Each row is a point. The ring and each string are closed loops that go straight from each point to the next, and from the last back to the first. Before rounding, they use only three directions, however many columns there are. How many times does the string pass through the ring? Passing back the other way cancels.

Ring:
[[ 0.15 -0.02  0.12  0.09]
 [ 0.03  0.31  0.16  0.10]
 [-0.29  0.49  0.15  0.07]
 [-0.62  0.41  0.08  0.00]
 [-0.73  0.19  0.01 -0.05]
 [-0.57 -0.19 -0.05 -0.06]
 [-0.29 -0.33 -0.04 -0.03]
 [ 0.02 -0.26  0.04  0.04]]
String, 7 rows:
[[-0.31 -0.62 -0.10 -0.06]
 [-0.40 -0.33  0.27 -0.09]
 [-0.32 -0.13  0.09 -0.02]
 [-0.28 -0.05  0.07  0.00]
 [-0.24 -0.21  0.22 -0.03]
 [-0.10 -0.56  0.18 -0.05]
 [-0.14 -0.58 -0.19 -0.01]]
Times through: 0

Ring:
[[ 0.69  0.13  0.04 -0.01 -0.15 -0.01 -0.11 -0.01 -0.02]
 [ 0.33  0.52  0.14  0.16  0.05  0.11 -0.09  0.05  0.13]
 [-0.03  0.58  0.22  0.23  0.18  0.13 -0.07  0.07  0.23]
 [-0.28  0.21  0.26  0.15  0.17  0.03 -0.07  0.05  0.21]
 [-0.13 -0.14  0.15  0.01  0.04 -0.07 -0.08 -0.01  0.13]
 [ 0.26 -0.39 -0.02 -0.13 -0.14 -0.12 -0.08 -0.07  0.03]
 [ 0.72 -0.24 -0.06 -0.14 -0.25 -0.10 -0.11 -0.07 -0.07]]
String, 8 rows:
[[ 0.80 -0.03 -0.33 -0.11 -0.19  0.04 -0.03 -0.13  0.08]
 [ 0.63  0.13 -0.17 -0.02 -0.11  0.06 -0.05 -0.07  0.10]
 [ 0.79  0.39 -0.18  0.04 -0.09  0.13 -0.04 -0.05  0.11]
 [ 0.71  0.43  0.31  0.10 -0.11  0.01 -0.17  0.09 -0.09]
 [ 0.62  0.22  0.34  0.05 -0.14 -0.06 -0.18  0.08 -0.12]
 [ 0.53  0.02  0.26 -0.01 -0.15 -0.10 -0.16  0.04 -0.10]
 [ 0.97 -0.27  0.13 -0.17 -0.36 -0.18 -0.18 -0.01 -0.25]
 [ 0.96 -0.31 -0.07 -0.19 -0.34 -0.13 -0.13 -0.08 -0.15]]
Times through: 0

Ring:
[[ 0.38 -0.01 -0.42  0.40 -0.26  0.17  0.39  0.20  0.00  0.08  0.03  0.09
  -0.08  0.15]
 [ 0.26  0.19 -0.22  0.44 -0.08  0.25  0.29  0.11  0.04  0.27 -0.14  0.37
  -0.05 -0.02]
 [-0.04  0.33  0.12  0.35  0.08  0.26  0.15  0.01  0.01  0.42 -0.44  0.51
  -0.04 -0.33]
 [-0.24  0.36  0.18  0.25  0.15  0.24  0.08  0.00 -0.02  0.46 -0.64  0.44
  -0.05 -0.51]
 [-0.37  0.29  0.06  0.13  0.14  0.16  0.07  0.05 -0.06  0.38 -0.75  0.17
  -0.07 -0.58]
 [-0.38  0.15  0.01  0.03  0.02  0.08  0.11  0.09 -0.11  0.25 -0.72 -0.07
  -0.10 -0.55]
 [-0.22 -0.19  0.09 -0.08 -0.32 -0.05  0.23  0.16 -0.20 -0.04 -0.45 -0.34
  -0.17 -0.39]
 [ 0.01 -0.29  0.01  0.00 -0.46 -0.05  0.33  0.20 -0.20 -0.14 -0.21 -0.35
  -0.17 -0.17]
 [ 0.24 -0.23 -0.24  0.18 -0.44  0.03  0.40  0.23 -0.11 -0.10 -0.02 -0.21
  -0.14  0.04]]
String (12 x 14):
[[-0.51  0.15  0.34 -0.04  0.02  0.07  0.04  0.03 -0.15  0.28 -0.82  0.03
  -0.11 -0.72]
 [-0.29  0.10  0.26  0.06 -0.07  0.09  0.12  0.05 -0.12  0.23 -0.60  0.09
  -0.11 -0.52]
 [-0.09  0.13 -0.19  0.20 -0.05  0.13  0.21  0.13 -0.05  0.21 -0.45  0.03
  -0.08 -0.29]
 [-0.28  0.15 -0.33  0.10  0.03  0.09  0.16  0.16 -0.06  0.22 -0.65 -0.18
  -0.09 -0.42]
 [-0.18 -0.01 -0.20  0.06 -0.15  0.03  0.22  0.17 -0.11  0.09 -0.49 -0.24
  -0.12 -0.34]
 [-0.20 -0.38  0.05 -0.18 -0.49 -0.15  0.29  0.22 -0.27 -0.21 -0.37 -0.61
  -0.21 -0.33]
 [-0.09 -0.51  0.37 -0.20 -0.67 -0.17  0.33  0.19 -0.32 -0.30 -0.20 -0.52
  -0.24 -0.28]
 [-0.06 -0.26  0.26 -0.02 -0.44 -0.03  0.28  0.14 -0.21 -0.08 -0.26 -0.20
  -0.17 -0.27]
 [-0.02 -0.10 -0.05  0.10 -0.28  0.04  0.27  0.16 -0.13  0.03 -0.30 -0.15
  -0.13 -0.22]
 [-0.03 -0.06 -0.31  0.12 -0.21  0.04  0.28  0.20 -0.10  0.04 -0.35 -0.24
  -0.12 -0.19]
 [-0.26 -0.06 -0.28 -0.02 -0.16 -0.02  0.21  0.21 -0.14  0.04 -0.57 -0.42
  -0.13 -0.38]
 [-0.51  0.08  0.06 -0.08 -0.01  0.01  0.08  0.11 -0.16  0.19 -0.82 -0.23
  -0.13 -0.65]]
Times through: 2
